Each row of a before or after table is a point. One or more steps were done to the points. Then noise was added and the rows were shuffled. The steps act on columns, c1 being the first. What was done? A step turns or swaps two columns, mirrors them in a line or flattens them onto one, adds a multiple of one to another, or multiplies or shifts one. Angles are multiples of 10 degrees, from the lower column toward the higher: turns from -170 to 170, lines from 10 to 170 but not 90. Use the fewest steps. Two steps may share a column if one is a turn and the other turns, adds or multiplies; they go together, in the order done. Otherwise the lowest column goes first.
In the rows, 128 means zero.

Before (14 x 3):
[[ 92 153 165]
 [127  57 157]
 [112  70 117]
 [117  55 134]
 [157  67 150]
 [136 145 108]
 [137 107   7]
 [117  96 162]
 [124  85 170]
 [103  54 130]
 [120 110 157]
 [118  70 100]
 [ 93 128 146]
 [107  72 167]]
After, 14 rows:
[[ 76  69 131]
 [ 93  82 113]
 [135  61 148]
 [ 99  77 100]
 [ 92  62 135]
 [109  88 170]
 [114 114 160]
 [143 138 108]
 [106 101 165]
 [102  63 156]
 [128 106   7]
 [105 165 166]
 [ 90  82 169]
 [ 96 138 147]]
Steps: turn c1 and c2 by -20 degrees

Before (10 x 9):
[[152 142  63 156 126 127 129 131 150]
 [149 139 132 114 144 130 137 136 153]
 [134 114 127 135 135 139  96 103 146]
 [133 133  87 166 156 135 152 126 154]
 [139  97 106 122 138 121 163 134  79]
 [116 138 109 103 137 105 135 115 158]
 [140 135 124 134 125   7 122 134 151]
 [135 134 136 116 116 133 161 105 152]
 [103 152 110 136 124 140 145 129  65]
 [142 144 121 111 147 136 158  96 101]]
After, 10 rows:
[[134 116 126 136 135 110  95 100 115]
 [152 145  63 154 125 120 131 135 109]
 [115 137 110 102 137 139 133 118  92]
 [149 136 131 112 141 117 136 139 107]
 [134  97 108 121 138 151 161 137 170]
 [140 136 124 134 122 234 119 135  65]
 [143 144 122 109 146 128 159  97 154]
 [103 151 113 135 126 141 148 130 192]
 [132 135 135 116 121 118 161 106 107]
 [134 134  90 165 156 112 151 128 105]]
Steps: turn c6 and c9 by 160 degrees

Before:
[[146 133  78 143  98 144 154 124 148 124  90 145 170 100]
 [104 105 126 160 117 142 122 160 129 123 136 121 102 150]
 [146 111  92 154 113 161 137  97 134  91 118 136 164 119]
 [137 132 156 172 125 156 146 166 111 134 157 118 123 146]
 [110 160 138 141  92  85 130 119 147  68 144 151 114 143]
 [165 124  82 158 100 117 142 112 143  89  95  98 170 110]
 [128 127 120 146 102 129 131  98 164  98  98 117 174  90]
 [ 99 164 131 116  84 103 145 104 147  86 164 110  94 139]
 [105 136 142 163 143 136 134 138 100 149 133 123 118 173]
 [130 141 143 178 117 142 128 124 128 138 129 134  81 146]
 [122 146 115 181 128 142 109 144 131 147 159 123 127 145]]
After (11 x 14):
[[145 132  76 143 101 146 155 124 185 123  89 126 168 100]
 [ 99 164 131 116  86 102 144 105  85  44 165  91  95 138]
 [121 146 115 182 128 142 109 144 114 167 159 120 126 146]
 [147 111  92 153 116 161 137  97 154  52 118 129 163 120]
 [165 123  81 157 101 116 142 111  48  50  95  83 171 107]
 [106 135 141 161 143 138 135 136 105 170 132 151 117 172]
 [110 160 136 141  91  85 128 120 200   8 142 134 114 144]
 [137 132 157 172 126 156 148 167  92 141 155 135 125 145]
 [104 106 127 161 119 143 122 158 108 118 135 119 100 150]
 [128 127 120 147 101 130 131  99 111  67  99  83 176  92]
 [131 140 142 177 116 142 129 125 144 149 130 133  81 143]]
Steps: multiply c12 by 3; turn c9 and c12 by -70 degrees; multiply c10 by 2

Before (14 x 32):
[[121 118 122 133  99 139 167 107 164  91 140 121 134 121 104 141  94 113
  135 110 102 131 130 130 135 126 108 156 104 138 138 123]
 [114  97 138 101 125 132 101 117 165  94  57 133 134 127 112 147 116 129
  137 109 144 142 134 138  97 124 134 157 138 144 132 141]
 [155  87 177 150 124 154  94 107 126 161 140 193 141 131  97 145  93 145
  104 111 134 133 145 117 128  79 127 152 154 147 116 142]
 [117 114 118 105 125 122 109 123 133 130 149 150 122 143 146 145 110 107
  123 140 110 133 142 178 124 119 136 154 158  65 143 115]
 [136  93 130 112 114 135 139 103 121 174 152 138 127 137  94 156 112 131
  123  49 106 148 137 114 123 109 132 143 147 158 146 197]
 [130  94 128 126  65 129 119 127 123 128 151 149 128 115  98 128 114 102
  142 142 123 144 130 141 113 117  81 125 119 148 139 122]
 [120 249 141 168 108 140  94 119 119 146 144 142 133 127 109 100 105 131
  131 117 118 132 128 127 119 116  85 156 157 135 139 155]
 [124 102 173 100 101 122  97 129 134 109 153 129 120 142 114 148 147 140
  133  70  92 142 141 121 130 124 119 151 155 127 130 114]
 [165  88 116 108 124 127  94 115 126 100 106 161 160 135  97 103  98 147
  142 100 117 144 118 134 144 110 129 155 132 105  96 125]
 [159 103 172  97 122 140  98 103 153 103 150 166 122 130 109 103 103 145
  142 140 140 139 135 125 143 121 149  93 106 125  54 113]
 [120 104 113  98 120 153 151 163 119 166 145 123 193 176 130 136  96 117
  142 142 142 127  63 112 144 120 113 156  86 148 146 142]
 [120 101 170 108 133 136  92 191 131 102  94 124 180 129 139 154 170 116
  118 141  91 108 120 129 145 126 124 129 130 154 125 129]
 [117 108 128 138 109 134 186 140 123 105 127 126 132 120 106 128 137 114
  134 109 143 133 139 130 145 115 140 129 125  83 132 120]
 [116 102 118 104 129 146 143 114 206 123 131 123 121 135  95 152 105 148
  136 137 146 107 136 135 135 122 126 142 124 156 141 139]]
After:
[[115  95 139 101 122 132 100 118 167  93  58 124 135 127 112 148 115 130
  138 107 143 145 134 138  99 123 133 153 136 143 130 144]
 [125 104 173 101 149 125  97 128 134 108 149 125 119 141 114 148 149 139
  130  73  95 141 143 147 130 123 119 148 152 126 132 111]
 [166  88 117 108 125 127  95 117 123 100 106  94 163 136  98 105 100 147
  143  97 115 145 115 135 143 110 131 154 131 107  96 122]
 [160 101 172  99 135 139  98 101 156 104 151  88 124 132 110 107 104 145
  140 141 139 138 133 132 143 122 151  93 107 125  54 108]
 [118 249 143 170 137 138  94 120 117 148 142 112 134 128 109 102 105 132
  131 119 118 132 128 148 121 118  84 155 161 133 137 165]
 [116 114 118 105  85 122 106 123 135 129 149 106 120 144 142 144 111 106
  123 140 110 135 145 154 126 118 134 155 157  63 145 111]
 [115 109 131 137 136 132 186 138 123 107 126 133 132 121 105 129 136 115
  132 109 144 133 140 145 143 116 143 129 123  83 132 118]
 [138  95 130 114 148 134 136 105 121 172 150 120 128 137  96 157 114 130
  122  49 106 148 138 132 123 111 131 144 149 157 148 219]
 [155  88 178 149 140 154  93 109 127 163 142  63 144 131  97 146  94 147
  101 110 131 133 144 124 131  80 124 149 152 147 114 148]
 [119 106 115  98 143 152 151 162 121 164 144 132 190 174 131 137  96 119
  143 143 142 128  63 131 142 119 111 158  86 147 143 143]
 [129  97 129 124 148 130 116 125 125 126 154 108 127 112  99 130 113 101
  141 140 120 145 133 189 110 117  80 126 119 145 141 117]
 [121 118 123 135 138 138 169 104 166  91 140 137 138 120 103 141  95 115
  137 110 102 127 129 154 136 124 107 155 107 137 138 122]
 [120 101 169 107 123 137  93 192 128 102  95 131 180 127 142 153 170 118
  120 138  92 108 117 122 145 124 124 128 131 154 128 127]
 [111 101 116 100 122 144 143 114 208 125 134 136 120 136  93 155 107 148
  136 137 147 108 137 131 135 124 125 143 126 156 140 142]]
Steps: mirror c5 and c24 in the line at 120 degrees; multiply c12 by -1; multiply c32 by 1.3
